Rows are points. Each copy is the shape, with its points in the same order, stretched, turned, moved and blurred by noise. Some copies are also mirrored. Which?

Shape (7 x 3)
[[-26  -4  -4]
 [ 25  -6   1]
 [ 40  -7 -41]
 [ 14 -37 -73]
 [-13   6  15]
 [ 23  -6  16]
 [-11  27  11]]
Copy 1 (7 x 3)
[[-27  33 -16]
 [ 12  15  16]
 [ 38  -1 -13]
 [ 18 -24 -53]
 [-19  40   8]
 [  6  18  30]
 [ -8  57   5]]
Copy 1 is: only turned
Copy 2 (7 x 3)
[[ 34 -21  -2]
 [-12 -12 -28]
 [ -1  -5 -73]
 [ 40 -32 -95]
 [ 10 -11  11]
 [-19 -13 -14]
 [ 14   9  15]]
Copy 2 is: mirrored

Shape (10 x 6)
[[ 41 -29  11 -13  66  62]
 [-14  17 -52  20 -22   3]
 [ 65 -37   9 -28  53  20]
 [  6  81  15  19 -35  41]
 [ 36  55 -27  35  -7  21]
 [-46  34 -21   0  14 -34]
 [  1  25  38  23 -11  28]
 [  2  24  22  36 -42 -29]
 [ 19 -42 -12 -63  34  45]
 [ 20 -29 -28   8  41  62]]
Copy 1 (10 x 6)
[[ 49 -18 -35 -22  22  43]
 [ -3  54 -41  45  -1 -18]
 [ 77 -11 -11 -17  41  18]
 [ 28  66  -2   8 -69  21]
 [ 62  66 -38  41 -26  17]
 [ 15  38 -43  20 -31 -70]
 [ 22  12  14  17 -47  13]
 [ 28  36  31  52 -32 -29]
 [ 21   4 -20 -46  43  14]
 [ 17  -6 -51   4  19  39]]
Copy 1 is: mirrored
Copy 2 (10 x 6)
[[ 34  13 -31  65  74  24]
 [  8  26 -28 -54  -4  20]
 [ 64   9   2  63  32  -3]
 [-11  93 -25  -1 -11  71]
 [ 36  82 -22 -22   7  39]
 [-43  44 -25 -41   8 -22]
 [-23  55   1  17  18  54]
 [-29  43  43 -22 -19  26]
 [ 32 -21 -45  61   9   2]
 [ 38   2 -38  21  50  39]]
Copy 2 is: mirrored
Copy 3 (10 x 6)
[[ 13  29  15 -34 -76 -38]
 [ -6   5 -59  13  19  32]
 [ 35  -4   4 -59 -48 -44]
 [ 40  44  15  63  22  37]
 [ 58  35 -33  34  -2  19]
 [-27   9 -40  17  59 -21]
 [ 17   5  27  45  -1  -1]
 [ 29 -38 -10  56  30   4]
 [-10   5  10 -74 -36  -7]
 [ -8  25 -31 -25 -65  -4]]
Copy 3 is: mirrored
